Every row gives one point. Each copy is the shape, with its points in the same order, stretched, turned, moved and blurred by noise. Say if it was mirrored as well.

Shape (8 x 3):
[[  3  -6  16]
 [-19 -19  -7]
 [-19 -15  13]
 [  7 -31   2]
 [-29   4 -20]
 [ 15  34  14]
 [  4  32   5]
 [ 15  60  38]]
Copy 1:
[[-22 -16  19]
 [ 19   7  14]
 [  8  -4  36]
 [  5 -29   5]
 [ 12  42  16]
 [-62  10  11]
 [-49  15  14]
 [-95  13  37]]
Copy 1 is: mirrored
Copy 2 (8 x 3):
[[-15   5  17]
 [ 12 -20  17]
 [ -8 -19  25]
 [ 12  13  39]
 [  3 -31  -7]
 [-33  22 -22]
 [-24   6 -23]
 [-63  23 -36]]
Copy 2 is: only turned

Shape, 11 rows:
[[ -6 -28  43  14 -30 -20]
 [ 12  29 -28  -7 -11 -29]
 [  5 -43  28   5  -1  13]
 [ 17 -12  37  -1  -2   5]
 [ -6  34  -8 -50  76 -22]
 [-33  22 -44   3  25 -13]
 [  6 -31  50  -8 -44  37]
 [  4 -38  32   7 -22   4]
 [-20  36   6   8  42   6]
 [  6 -33   8  -1 -24   7]
 [ 20   1  12  15  52  16]]
Copy 1 (11 x 6):
[[ 14 -27 -37  65 -13  -3]
 [-19  20 -18  -8  10 -31]
 [ 28 -26  -5  26  -8  15]
 [ 23 -13   4  34 -18   0]
 [-29 -23  48 -29  31 -56]
 [-36  -1 -13 -30  45  -4]
 [ 23 -30  -3  29 -55  32]
 [ 21 -27 -20  43 -20  14]
 [-37  -6  33   7  27  -9]
 [ 22 -21 -25   8 -18   9]
 [ 15   6  43  11  18  12]]
Copy 1 is: only turned
Copy 2:
[[-48  30  24  15   7 -34]
 [  7  32 -10   3 -66   2]
 [-17   8   6  -5  30 -37]
 [-13  34   7 -20  10 -28]
 [-12   9 -63 -95 -59   6]
 [-19  -8 -26  -8 -53  39]
 [ -5  21  58  -9  30 -39]
 [-21  18  22   9  20 -38]
 [-30  23 -22 -41 -20  47]
 [ -3   8  18  10   3 -37]
 [ -6  26 -35 -32  18   7]]
Copy 2 is: only turned
Copy 3:
[[-55  -2  27 -12 -57 -12]
 [  9  14  -2   1  18 -24]
 [-46 -18  -2   1 -63  22]
 [-41  -4  21   1 -41  30]
 [ 41 -74  10  21  53  27]
 [ 57 -30 -18  -7  -1 -38]
 [-65  16  19 -39 -76  45]
 [-58  -4   9 -10 -62  12]
 [ 56 -28  26   7 -20   6]
 [-49   0  -9 -12 -46   6]
 [ 10 -25   2  40 -33  30]]
Copy 3 is: mirrored

Shape:
[[-22  48  32  35 -24  45  -6  17 -24]
 [-12  41  20 -31 -28  37  38  33  16]
 [  7 -34  12  20 -37 -50 -18  22 -47]
 [ 47 -46 -10 -48 -23  -7  16 -22  28]
 [-40  36  49   8   6  -1  41  12 -35]
 [-14 -38 -10 -30 -50 -52 -53  29  15]
 [ 12  41  16  -9  23  11  29  17  50]
 [  5 -26  -3  36  15 -39  -7   7  26]
 [-28 -54  10  52  14  -3   8  33   5]
 [-33 -13 -17 -28  35  32 -13 -35 -47]
 [-26 -11  -5  -9  19   2  17  -9  35]
 [-12  40  56 -23  32  41 -19  56  32]
 [ 24  26  -7  16  18  -4  14  29 -48]
 [ 10 -35   6  -1  -4 -33 -10 -39   6]
 [ 45  37  43 -16  28 -43 -57  28  17]]
Copy 1 (15 x 9):
[[-58  17 -17  -8  11  19 -47  -3 -72]
 [  8  66 -37 -45   5  24 -23   8 -45]
 [-29 -78 -13  11 -42 -43 -13  32  -9]
 [ 69 -20  19 -12 -21  17  10 -17   3]
 [-30  12 -50 -17  -6  33   5  59 -52]
 [-24 -25  16 -24 -41 -34  -1  -6  47]
 [ 30  75 -23  21  10  24 -17  14 -20]
 [  2 -24  31  46 -28  -2 -27  43  18]
 [-18 -40  32  20 -12  39 -70  71   6]
 [-27 -57   7 -18  58  73  44  12 -17]
 [  8  17  28  -2   2  46   2  33  14]
 [-21  58 -63   2  38  61 -54 -15  -8]
 [ -9 -30 -50  28  30 -22 -10  45 -44]
 [  7 -45  29  16 -34  19  26   5   7]
 [-11   7 -75  58  -5 -15  -4 -32   8]]
Copy 1 is: mirrored
Copy 2, 15 rows:
[[ -4  72  24  16 -34   1  19  -4 -35]
 [-32  70   6   1 -29 -56   4 -38  16]
 [-26 -32 -23   1   8 -21 -30  38 -62]
 [-21 -53 -18  24  -9 -33 -40  -3  44]
 [ -2  40 -10  26  -3 -61  42 -18 -42]
 [-60 -25 -40 -15  24   3 -56 -12 -32]
 [ 33  49   3   8   9 -35  -2 -21  34]
 [ 20 -22  -7  -7  53   3  -7  19  -9]
 [ -4 -18  42 -38  53  -3  26  -1 -35]
 [ 20 -48 -20   5 -37   5  48 -44 -25]
 [ -4 -10  -9  -2  29 -14  24 -34  17]
 [ 40  70  47  -8  -6 -13 -12 -64 -14]
 [ 42   3 -14 -20 -26 -35   7  25 -31]
 [ -2 -50 -30  39  20  -3 -15  11  -2]
 [ 75  19 -20  25   5  -1 -71   4 -24]]
Copy 2 is: only turned
Copy 3:
[[ -8  -1 -77 -29  42 -11  -2 -47  13]
 [ 43 -33 -60  45   1   3  25 -63  38]
 [-22 -44  22 -37   6 -37  11  22 -10]
 [ 28 -39  37  73 -26  16   9   2  12]
 [ 30  -6 -41 -42 -15  -9  32 -50  13]
 [-10 -56  11   1  10 -24   8  51  65]
 [ 17  20 -12  43 -23 -25  20 -73  67]
 [-38  10  46   0   4 -25  26 -18  33]
 [-31  15  47 -23  43 -22  46 -14  26]
 [  8  74 -40  -6  -9  28  17  31 -29]
 [  6  27   6  30 -14  22  37 -15  40]
 [ 44  23 -55  15  32 -50   2 -53  95]
 [-11  12 -39  -8  -9 -59  23 -42 -14]
 [ -6  -4  43   3 -24  11   1  14   5]
 [ 20   6   6   2  -6 -91 -29 -22  83]]
Copy 3 is: mirrored
Copy 4:
[[-40  47 -47   0  20  32  62   0  39]
 [-21  -3  -7 -41  62  61  49   1  19]
 [-45  51  33  10  16 -39 -19  32   1]
 [ 26  10  21 -50  31  29 -31  -5 -46]
 [-59  28  18  -3  45   8  60 -27  20]
 [-27   9  47  24   6  26 -61  44   8]
 [ 30 -11  21 -11  28  39  54 -30  25]
 [ 18  18  55  29 -14 -12  13   6  -8]
 [ -7  29  28  62   3  -2  38  21 -27]
 [-54  -8 -46  14   3   9 -12 -54 -37]
 [ -1 -13  31  14   2  37  25 -22 -22]
 [  4  10 -16  41  72  65  23 -41  41]
 [-18   3 -19  -9  35 -46  36  -4  26]
 [ -5  36  38  -6 -15   1 -20 -11 -32]
 [ 20  38  18  21  30  -1 -32 -43  61]]
Copy 4 is: only turned

Shape, 15 rows:
[[-20 -33  42  16  10  19   3 -27 -29 -36  13  55]
 [-34 -41  18   0  32  24  18 -27 -18   5  -1  -9]
 [ -3  44  -2 -16 -11  26 -13  -6  32  14  37 -17]
 [-13  22 -19 -25 -25   3 -43  -4  21   6   5 -13]
 [  1  17 -28  56  -8  -9  -7  24  -9  32 -21  -8]
 [-22  26 -36  -1 -12   5   1  68 -10  31 -17  -3]
 [ 10  37 -45 -13 -16  -9  -2   3  -5 -22   9 -25]
 [ 23  21  -8 -15  -5 -18 -23  33  10  18 -10 -22]
 [ 14  36 -15  13   6 -23   9  38   7  18 -47   3]
 [-23   0  31   1  12  22  35 -44 -12 -19   8  36]
 [-30 -11  13  17 -14 -37  29  -3 -34  33 -12  27]
 [-48  -2  48  22  10 -12  13  -4 -17 -28  13  -1]
 [ 33  17 -19  -6 -29   4   2  39   2  26  18 -26]
 [-33 -31  10  13  25 -14  23 -15  18 -21  28  34]
 [-19  -3   5  -7 -43  19   6  -3  39 -22  -1 -21]]
Copy 1:
[[-41 -28   8  15   8 -36 -32  29 -45  25  23   9]
 [ -3 -46 -28  20  36 -35 -24  13   3  13  -2 -15]
 [ 54  43 -15  15   8 -20 -15  42 -26 -48  -1 -31]
 [ 31  60 -23  16  -2  -9  -8 -20  -4 -36 -26  -4]
 [-25  41 -30  10 -29  47  40  29  -7 -20 -14  11]
 [  5  48 -49 -13 -44  50  30   4 -20   4 -46 -18]
 [  5  28 -16 -22  28  33 -21  -5 -27 -54   7 -16]
 [ 39  37 -12  11 -26  44  11   4  -2 -28 -20  14]
 [ -4  32  10  27 -23  67  29  27   8  21  -5   8]
 [-15 -22   6  34  45 -34 -46  53 -22  35  31 -17]
 [-12  27 -45  21  15  20   2  27   1  56 -13  47]
 [  1 -31  10 -24  22 -24 -10  45 -10  13   2  15]
 [ 38  40 -43 -14 -30  45   6  16 -22 -48  -4   3]
 [  4 -23   5  14  48 -34  15   5 -54  21  34  11]
 [ 30  17   6 -12   1 -22   1 -20  10  -9  28  -7]]
Copy 1 is: mirrored
Copy 2 (15 x 12):
[[ -8 -25  12 -17   9  26  29   4  32  -9  69  19]
 [ 27 -51  25 -27  17  -5  38   1 -27  30   1  15]
 [ 41 -29 -37  13  -7   8 -21   6 -55  20   1 -15]
 [ 36 -19 -50  -9   3  13 -19 -19  -9  21 -23 -25]
 [-10 -26  -3  29  36 -21 -14   4  19 -42 -46 -39]
 [-17 -36 -30  14  38 -55 -73  13  21 -19 -39 -40]
 [ 27  34 -26  -6  24 -25 -16 -11 -28   7 -17 -10]
 [  7   4 -10  29  -1  -8 -38 -16   9  19 -35 -18]
 [-32   3   2  25   6 -12 -50 -10  12 -17 -44  -3]
 [ -4 -19   5 -27   0  17  32  11 -32  -1  50  46]
 [-39 -13 -21   1   1 -12  14  28  47   4   7  39]
 [ -4 -12   3  -6  37  41   3  38   9  14  18  39]
 [  8   4  -5  47   0 -36 -23   6 -10  28 -17 -44]
 [ 31 -19  23 -57  -8  23  14  31  26   0  26  30]
 [ -4 -27  -9 -20  34  35   4  14 -33  40 -12 -37]]
Copy 2 is: only turned
Copy 3, 15 rows:
[[  4  30  31 -16  35  19 -95  13  -5 -43  48  13]
 [ 20  37 -24  21  39  24  -6  32  -3  -8  46 -23]
 [-12 -34  -6 -27  10 -31  43  31  34  30 -45 -43]
 [-11 -28 -22 -28 -44  -6  25  38  18  17 -25 -50]
 [-54  21 -35 -26 -19 -10  35 -20 -61  40 -11  12]
 [-88  -7 -19  20 -36  33  72   6 -40  16 -31  -5]
 [-16 -31  -4   8 -53 -50  61 -12  11   4  14 -10]
 [-19 -19 -11   6 -58 -27  42  29 -24  10 -55   1]
 [-54 -18 -44  -2 -37  -6  35  13 -51   7 -31  54]
 [  8   0  -6 -22  60   3 -38  27   4 -33  49  12]
 [-37  24 -16 -29  20   1  17  56 -77 -36  38   9]
 [-26  11  -4   5  26 -29 -42  48 -15 -15  48 -20]
 [-16 -30  14   0 -39 -26  78  -7 -28  12 -48 -11]
 [ 10  20  34   1  29  12 -23  63   5  12  71  15]
 [ 10 -67 -16 -21 -25   5   7  23  -2  21  25 -42]]
Copy 3 is: only turned

Shape (16 x 12):
[[ 23 -11   5  52  14   3 -18 -22 -46  17  12  -3]
 [-35  23  -3  41 -28  -1 -27  15   6 -18   9  20]
 [ 35  22  -1  29  53  24  60 -21  21 -23  -8  12]
 [ 14  62  20  22  -3  13 -13 -59  29  22  24 -10]
 [ 39   7  35  66 -14 -26 -48 -30  28 -45  34 -14]
 [-58 -13  49  30  43  -4 -13  17  31  -5 -21   1]
 [-35  62  30  46  23 -38  25  23  37  -8  25  31]
 [ 34 -81 -12 -16  10   3  18   2  65  95 -16  -2]
 [-11  11  43  -1 -34  37  39   1 -62  14  20 -47]
 [ -9  59  -7  28 -15  15  -2  18   4 -44  -1 -31]
 [ 16  21 -19 -27  81 -30   5  23 -23  22  32  13]
 [-16  60  41   3  15 -11   8   3  54 -18  -4  32]
 [ 17 -19 -25   2  -5 -16  44 -29 -17 -11  -2  27]
 [-10  18 -22  -6 -45  46 -51  22 -16 -11  36  44]
 [-67 -14  -1   8 -21  20  14 -13  35 -18  19  -5]
 [ 18 -23 -18 -17 -18  -6  -4   5  30  42 -55  19]]
Copy 1 (16 x 12):
[[  0 -16  10  46  52  17  21 -39  -7  -4  -2  24]
 [ 17 -12   9  14   8  21   7  41  27  25  16 -14]
 [ 10  13 -40  45  -6 -66  16  24 -56 -20  35  21]
 [ 38  14 -27  46 -19  37 -14 -32 -20   5  39  17]
 [ -2 -39 -35  42  45   5 -43 -18  11  60  16 -13]
 [-32  28  40 -18  34 -22 -30  12   8   6  68  -6]
 [ 34  41 -10  -3   0 -32  10  22  -8  32  75 -44]
 [-37   5  61   5 -36 -70 -23 -85 -17   3 -52  23]
 [ 10  21  31  -1  21  47   1 -22 -59 -41 -34 -35]
 [  7  29 -49  17   2  32  -4  59  12   8  -2 -28]
 [ 26  44 -22 -31  23 -40  60 -43 -16  29  -4  15]
 [ 48  44 -18 -12  -1 -22 -20  33   0  14  56 -19]
 [ 23 -40 -22  26 -13 -36  42 -10  -6 -36 -22  -5]
 [ 48 -34  19 -15  -7  43   4  45  -7  38 -37  22]
 [-19 -41   1 -13 -44  16   0  15  -7 -15  17 -27]
 [  3   9  38  19 -14 -42 -12  -9  43 -14 -42  10]]
Copy 1 is: mirrored
Copy 2:
[[-12  21   1  -1  15  -1  35  33 -48  -8  10  38]
 [-24  34  -2  28 -39  17  20  12   9  -9  21  40]
 [-10 -25  -7 -28  28 -14  59 -41  20 -59  29  38]
 [-22 -23 -31  14  31  48  14 -47  -7   1  49  45]
 [-74   2  11  57  -6 -34  16 -22 -62 -15   3  59]
 [-15  29  50 -43 -50   6   6 -36 -29 -28  47  12]
 [  7 -18  33  18 -40   2  38 -24  21 -21  93  57]
 [-32 -31  11 -86  14 -18  47 -49  17  40  -6 -41]
 [ 59  13   8  26  35  72  23  16  -8 -20  22 -30]
 [-10  38 -11  43   7  15   4 -18  28 -32  31  35]
 [ 23 -44 -25 -25  -7 -35  -2  16  -1 -27  60   3]
 [ -9 -48  18  -2 -29  26   3 -55  33 -33  57  40]
 [ 30 -26 -23  -2   1 -14  52   4   6 -19 -30  36]
 [-46   2 -55  38 -36  46   3  48  25 -17  -6  -8]
 [ -7  34 -20   8 -44  29  36 -31   1 -17   7  -4]
 [ -7 -22   5 -54   2   6   9 -29  43  22 -29  12]]
Copy 2 is: only turned
